Each row is a point. The last column is the point's height on a tilted bowl or saddle (a function of degree 2), plus a little noise. Count its main directions that bend up, bend down and stay straight.
In the rows, zero is written as 128.

Points (17 x 4):
[[107  80  58 156]
 [149  99 183  79]
 [190  98 114 104]
 [122 115 115 157]
 [113 150  73 108]
 [102 155 129 125]
 [231 119 209 120]
 [211  86 143  77]
 [205 134 137 173]
 [ 70 116  94 210]
 [ 88 107  37 142]
 [155  93 133 119]
 [137 106 155 128]
 [167 108 137 127]
 [ 63 166 171  40]
 [110 112 141 153]
 [ 55 163 166  55]]
Directions: 1 up, 2 down, 0 straight

Points (18 x 4):
[[ 74 218 155  64]
 [ 80  75 115 117]
 [140 168 159 134]
 [158 143 159 169]
 [139  99  31 143]
 [ 88 108 126 174]
 [ 60  96 107 127]
 [182 102 202 173]
 [160 128 172 175]
 [148  64  70 155]
 [ 92  54 105  90]
 [161  72  60 162]
 [129 177 139 141]
 [153 122 168 187]
 [118 119  82 200]
 [ 85  89  94 148]
 [109  99  84 183]
 [200 120 107 194]]
Directions: 0 up, 2 down, 1 straight

Points, 24 rows:
[[191  61 163 118 119]
 [134 116 159 124 118]
 [130  92 119 168 114]
 [115 134  97 137  92]
 [ 69  20 203 122 110]
 [195  97 104 106 129]
 [115  24 122 203  48]
 [142 131  96 123  99]
 [123 100 128 107 115]
 [161 122 131  67  89]
 [185 168 118  79  34]
 [186  57 114  81 133]
 [112 179 167 223  75]
 [133 120 117 120 106]
 [135 134  47 109  84]
 [166 169 154 127  83]
 [ 80  82  88 188  58]
 [126 107 142 179 101]
 [ 73  80  85 158  64]
 [146 118  71 213 162]
 [109 106  80  43  76]
 [ 47 187 148 104  95]
 [132  67 142 149 110]
 [121 144 118 200  97]]
Directions: 1 up, 2 down, 1 straight

Points:
[[107 117 149 128 136 146 106]
 [171 129 102 119 102  74 145]
 [134  70 163 105 128  76 117]
 [153 146 135 103 136 121 104]
 [148 137 150 151 145  95  91]
 [125 114 149 152 130  91 103]
 [141 137 127 122 156 143 115]
 [ 87  90 133  82  54 122 192]
 [125  83 160 118 186 159  94]
 [159  75  84 187 119 164  61]
 [207 182 186 119 152 141  42]
 [106 165 123  68 159 180  88]
 [128 151 186 146 101 150 120]
 [147 107 117  92 172 119 121]
 [133  98 153 111 119 135 105]
 [ 99 143 107 110 208 122  90]
 [152 172  92 138 151  57  79]
 [182 208 175 167 162 123  47]
 [148 165 143  76 140 138  86]
 [168 128 162 108 125  84  89]
 [ 53 127 109 151 147 157  77]
 [132  89 162 118 162 149  91]
 [109 134  64 167 118 130 116]
 [129 120 114 127 168 117 122]
 [ 49 152  95 121 101 119 139]
 [125 165  63 168 134  85 100]
 [141 126 122 126 130 158 116]
 [144 127 125 195 137 164  91]
 [115 149 166  68 125 131  95]
 [207 120 146 159  59 133  44]
 [155 132 149 109 118 194 106]
 [ 93 172 114 116  97 131 152]
 [ 98 136 137 131 152  98  97]
 [139 113  73 115 125 129 141]
 [126 101 124 157 144 123 110]
 [124 215 103 102 154 123  59]
 [127  61 132 166 163 128  96]
 [137 107 106 169 107 160  95]
 [114 145 151  96 148 126  96]
 [209 154 139 131 171 123  71]
 [ 97 137 121 249 116 128  21]
 [105 120 136 118  95 131 140]
 [150 115  57 104 104 177 106]
 [103 177 135 109  87 151 168]]
Directions: 2 up, 4 down, 0 straight

Points (66 x 9):
[[ 92 145 143 152 165 133  97 125 102]
 [172 124 211  63 116 122 139  62  92]
 [138 150 129 135 106 140  27 196  36]
 [103  68 103 175 137  59 161 101  80]
 [129 110 150 131 111 170  50 121  80]
 [ 50 164 145 140  88 161 127 104 118]
 [ 71  58 145 170 114  70 109 153  77]
 [154 137 127 148 173  95 120 103 100]
 [187 145 167  82 188  91 109 156  74]
 [142 171 151 159 120 114  86 148  86]
 [124 118 144 186  59 182 107 108 107]
 [105 117 165 135 148  24 140  81  67]
 [103  34 105  53  98 126  90 116  89]
 [ 86 134 116  50 135 122  98  87  91]
 [179  80  69 119  76  93 125 125  72]
 [ 86 138 108 168 107 129 209 130 114]
 [167 129 111 181 201 140 115 157  99]
 [131 131 123  75 154  89 187 122  88]
 [121 172  60 159 111  91 103  89  91]
 [130 144  93 179 118 182  62 169  78]
 [112  93 217 173 105 107  58 121  57]
 [139 125 185 112 173 151 173  55 104]
 [ 86  96 146 116 164 122 136 126 106]
 [104 125 160  71 104 236 138 178  57]
 [ 77  56 124  35 107 123 121 139  98]
 [136  45 160 100 155 181 129 103  98]
 [ 51 141 105  71 122 152 112 169 101]
 [132 108 127  93 191 115  95 100  87]
 [192 104 180 131 152 118 106 126  96]
 [ 77 103 184 142  82 121 140 223  76]
 [122  78 151  59  73  74 142 104  90]
 [101 147  59 122 124 128 119 155 101]
 [132 125 140 144 145 151 142 123 116]
 [139 153 140 118  70 114 100 157  77]
 [ 86  81 112 104  89 137 145 111 113]
 [ 55  74  95 130 115 144  60 161  84]
 [157  92  89 128 147 119 123 142  96]
 [101 129 106 129 142 115 152 149 112]
 [ 86 130  65 117 131 149 108 142 103]
 [158 183 128 145 103 100 153 104  98]
 [152 175  58 159 122 159 126 144 100]
 [ 54 167  87  90  93 121  81 169  91]
 [157 102 154  94 142  72 197  37  83]
 [105 115 141 186 179 122 223 154 100]
 [190 128  75  85  80 123 107  90  68]
 [109 143  88 133  52 113  90 123  92]
 [108 136 128 122 155  80 146 118 101]
 [184 214 164 156 192 151  71 170  47]
 [149  68 162 145 197 113 121 196  88]
 [122 143 156 118 137 103  83  63  89]
 [126  79 183 130  99  73 211  88  87]
 [170 115 128  75 160 184 162  99  92]
 [158 138  85 205 176 175  88 112  98]
 [105 113  42 183 108 103 114 143  97]
 [122 159  44  87  50 209 103 156  54]
 [ 56  92 123 121 141  71 133 126  94]
 [116  53 109 132 163 149 149 109  98]
 [214 100 172  94 181 131  81 124  76]
 [133 160  40 123 150 249 137  92  76]
 [ 88  97 110 154  95 106 133 154 107]
 [141 166 174 145  36 147 134  97  91]
 [ 47 109 122 119 131 109  87 118 101]
 [100 101 123 151 139 133  92 159  99]
 [162  29 141  94  88 121  97 162  70]
 [161 240 163 190  92 122 142 122  80]
 [168  70 108 126 154 190  79 109  80]]
Directions: 0 up, 5 down, 3 straight
